Each row of a before or after table is a point. One or more steps were done to the points. Then noise was added and the rows were shuffled. The steps act on columns, c1 being the first. Name the steps. A step turns or swaps two columns, mirrors them in a line or flattens them onto one, adds a multiple of one to another, or multiplies or shifts one. Angles are multiples of 10 degrees, from the lower column toward the higher: turns from -170 to 170, lines from 10 to 170 but not 90. Use the fewest steps. Two steps may share a column if one is a turn and the other turns, adds or multiplies; they go together, in the order done. Otherwise the lowest column goes first.

Before (13 x 3):
-0.40 -0.74 -0.28

0.28 -0.42 0.22

-0.05 -1.11 -0.49

-0.59 -0.57 -0.69

-0.03 -0.62 -0.49

0.09 -0.36 0.30

0.17 -0.59 0.32

0.36 0.26 0.17

-0.51 -0.84 -0.46

0.32 0.54 0.24

-0.11 -0.39 -0.39

0.35 0.57 0.24

0.03 -0.54 -0.52
After (13 x 3):
0.00 -0.63 -0.90

0.16 0.61 0.63

0.04 -0.39 0.06

0.03 -0.55 -0.92

0.14 0.27 0.33

0.12 0.59 0.63

0.13 -0.40 -0.06

-0.02 -1.11 -1.25

-0.22 -0.51 -1.09

-0.20 -0.82 -1.01

0.05 -0.61 -0.09

-0.15 -0.74 -0.79

-0.06 -0.37 -0.66
Steps: multiply c1 by 0.4; add 0.7 times c2 to c3

Before (10 x 6):
-0.10 -0.44 1.06 -0.43 0.06 0.22

0.76 0.47 0.71 0.48 0.66 -0.15

0.54 -0.05 0.30 0.15 -0.37 0.41

0.10 0.38 0.23 0.04 -0.07 -0.62

0.74 -0.01 -0.13 0.11 -0.65 -0.36

-0.47 0.11 -0.24 0.15 0.72 -0.17

-0.26 0.00 0.06 -0.87 0.48 -0.48

0.48 -0.10 0.32 0.01 0.37 0.24

-0.36 -0.31 0.49 -0.22 -0.56 0.46

0.62 0.87 0.20 0.00 -0.10 -0.47
After (10 x 6):
-1.00 0.26 -0.24 -0.75 0.66 -0.16

-0.63 0.31 0.01 0.38 -0.38 0.41

-0.19 -0.30 -0.17 -0.96 -0.07 -0.61

0.06 0.09 -0.61 0.84 -0.57 0.47

-0.61 -0.04 0.52 -0.37 -0.66 -0.34

-0.56 0.10 -0.04 0.30 0.40 0.23

0.19 -1.00 -0.21 -0.15 0.47 -0.48

-0.47 -0.18 -0.97 0.76 0.06 0.24

-0.62 -0.45 0.15 -1.23 -0.11 -0.48

0.52 0.06 0.00 -0.28 0.72 -0.16
Steps: turn c1 and c3 by 150 degrees; add -1 times c6 to c2; turn c2 and c4 by -110 degrees

Before (8 x 9):
-0.35 0.04 -0.31 -0.39 -0.37 -0.59 -0.27 -0.01 0.55

0.78 -0.72 -0.22 -0.10 0.09 -0.30 0.98 0.29 0.07

-0.58 0.12 0.31 -0.08 0.10 -0.55 -0.04 -0.34 0.54

0.55 -0.41 0.11 -0.56 -0.24 0.09 0.47 -0.03 0.14

-0.66 -0.11 0.04 -0.08 -0.08 -0.02 0.10 0.25 0.60

-0.80 -0.55 0.15 1.00 0.46 0.12 -0.62 -0.14 -0.43

0.43 -0.55 0.11 -0.43 -0.02 -0.29 0.85 0.50 -0.51

-0.49 -0.27 0.11 -0.61 0.20 -0.50 -0.41 0.07 0.85
After (8 x 9):
-0.36 0.36 -0.01 0.33 -0.38 -0.55 -0.33 -0.27 0.57

-0.50 -0.17 -0.32 0.33 0.17 -0.43 -0.39 -0.52 0.83

-0.77 -0.15 -0.58 -0.55 0.48 0.07 -0.63 0.79 -0.48

0.80 0.26 -0.64 -0.14 0.13 -0.29 1.00 -0.31 0.03

0.47 -0.17 -0.60 -0.08 0.04 -0.30 0.77 -0.61 -0.56

0.57 -0.19 -0.39 0.44 -0.22 0.10 0.44 -0.44 0.12

-0.68 -0.01 -0.10 -0.10 -0.06 -0.04 0.09 -0.27 0.54

-0.64 -0.30 0.02 0.34 0.10 -0.50 -0.05 0.14 0.52
Steps: turn c2 and c3 by 90 degrees; turn c4 and c8 by 130 degrees

Before (12 x 12):
0.21 -0.46 0.28 -0.13 0.17 0.18 -0.33 -0.15 0.32 -0.07 0.34 -0.16

-0.28 0.07 0.10 -0.09 0.40 -0.34 0.59 0.03 -0.33 0.26 -0.90 -1.28

0.37 -0.27 -0.01 -0.14 -0.59 -0.77 -0.30 0.66 0.30 0.87 -0.26 -0.40

0.23 -0.40 -0.59 -0.02 0.17 0.70 -0.05 0.41 -0.16 -0.82 -0.22 0.34

0.56 0.12 0.12 0.57 -0.61 -0.31 -0.19 0.92 0.04 -0.25 0.35 -0.77

-0.89 -0.34 0.07 -0.35 0.39 -0.02 0.02 0.49 0.59 0.00 0.39 0.33

0.06 0.05 -0.13 -0.02 -0.52 0.21 0.23 -0.41 -0.26 -0.10 -0.19 -0.67

-0.61 0.07 0.16 0.06 0.16 -0.52 -0.54 -0.06 0.51 -0.89 -0.04 -0.06

0.01 -1.04 -0.53 -0.05 0.08 -0.51 -0.31 -0.22 0.18 -0.29 0.59 0.83

-0.11 -0.48 0.14 -0.06 -0.17 -0.51 -0.50 0.58 -0.41 0.21 0.02 0.40

0.20 -0.22 0.28 -0.75 -0.11 -0.31 0.09 -0.15 0.19 -0.38 0.39 -0.08

0.02 -0.03 0.26 -0.13 0.45 0.13 0.82 0.23 0.15 0.73 -0.44 0.29
After (12 x 12):
0.36 -0.12 0.39 -0.16 0.48 0.66 -0.29 -0.79 -0.39 0.89 -0.29 -0.39

0.25 -0.39 -0.55 0.13 0.22 0.42 -0.06 0.68 -0.15 -0.80 -0.20 0.32

-0.88 0.01 -0.20 -0.35 -0.36 0.50 0.01 -0.04 -0.70 0.02 0.38 0.33

0.04 0.06 -0.09 -0.04 -0.50 0.23 0.81 0.14 -0.19 0.74 -0.40 0.29

0.07 -0.01 0.27 0.22 0.48 -0.40 0.22 0.18 0.14 -0.12 -0.20 -0.65

-0.28 0.02 -0.18 0.33 -0.37 0.02 0.58 -0.34 0.12 0.25 -0.93 -1.29

0.58 -0.13 0.48 -0.32 0.39 0.91 -0.17 -0.31 0.47 -0.26 0.37 -0.76

-0.10 -0.50 0.20 0.35 0.04 0.56 -0.50 -0.51 -0.13 0.23 0.01 0.41

0.02 -0.83 -0.46 -0.09 0.32 -0.21 -0.29 -0.53 -0.62 -0.28 0.59 0.83

0.19 -0.27 0.11 -0.20 -0.28 -0.16 -0.31 0.19 -0.48 -0.08 0.35 -0.15

-0.62 0.16 0.03 -0.47 -0.22 -0.07 -0.54 -0.51 -0.14 -0.90 -0.06 -0.04

0.18 0.21 0.28 0.23 -0.11 -0.15 0.10 -0.31 -0.76 -0.40 0.37 -0.05
Steps: turn c4 and c9 by 120 degrees; turn c2 and c9 by 30 degrees; mirror c3 and c5 in the line at 160 degrees; swap c6 and c8
